Each row is a point. Examples show where two turns around zero, p and q, send a point. Where does a point land after both, in the order given? Backwards means that the second turn is done in reverse. Each puzzle has new turns, and all numbers are rounded.

Turn p:
-6 -3 -> -7 1
72 12 -> 67 -29
-51 6 -> -40 33
10 -21 -> -3 -23
-25 6 -> -18 19
Turn q:
15 48 -> -44 -24
-30 -44 -> 52 11
15 -4 -> -8 13
Where do these land?
q, then p backwards: 10 23 -> -14 -21
q, then p: 38 10 -> -19 35
q, then p: -48 -33 -> 43 -39

Turn p:
11 36 32 -> -48 10 -2
32 -26 -31 -> 33 8 39
10 -20 -2 -> 11 -11 16
40 -38 23 -> -5 -32 50
-34 29 -3 -> -7 15 -42
-59 19 -19 -> 17 10 -62
Turn q:
-49 42 -18 -> 18 0 65
-35 15 9 -> 20 -18 28
9 -10 40 -> 24 -16 -31
16 33 -34 -> -7 45 21
33 -35 3 -> -23 -1 -42
26 -45 0 -> -31 -10 -41
Where do these land?
q, then p: 44 27 -12 -> -19 47 -14
p, then q: -76 -23 -13 -> -72 35 -12
p, then q backwards: 10 -10 -26 -> -5 28 8
q, then p: 18 -18 17 -> 27 14 2
q, then p: 4 24 34 -> -4 18 37

Turn p:
-11 -4 51 -13 -> -6 -50 -11 14
-22 10 25 -31 -> 5 -33 -32 -6
46 -16 -24 -46 -> 5 41 -39 43
16 31 -13 41 -> 31 14 43 -9
-28 -21 -39 49 -> -34 28 39 -41
Turn q:
-14 -6 -27 21 -> 4 -10 -26 25
70 58 -17 -38 -> -42 -45 79 5
-7 0 54 19 -> 11 55 11 -8
-8 -38 8 6 -> -5 16 -32 -17
-40 -14 -18 -9 -> 31 -17 -31 -6
Where do these land?
p, then q: 8 -14 29 -20 -> -6 4 -34 17
q, then p backwards: 32 -21 22 40 -> 10 -46 -36 -6
p, then q: -57 19 -69 13 -> 28 -54 54 -44
q, then p: 39 -2 -56 43 -> -44 1 43 -52
p, then q: -17 34 36 -28 -> -44 -19 -31 -15
q, then p: -4 -16 20 -24 -> 10 1 -33 8
q, then p: -2 0 19 -24 -> 8 -9 -23 16
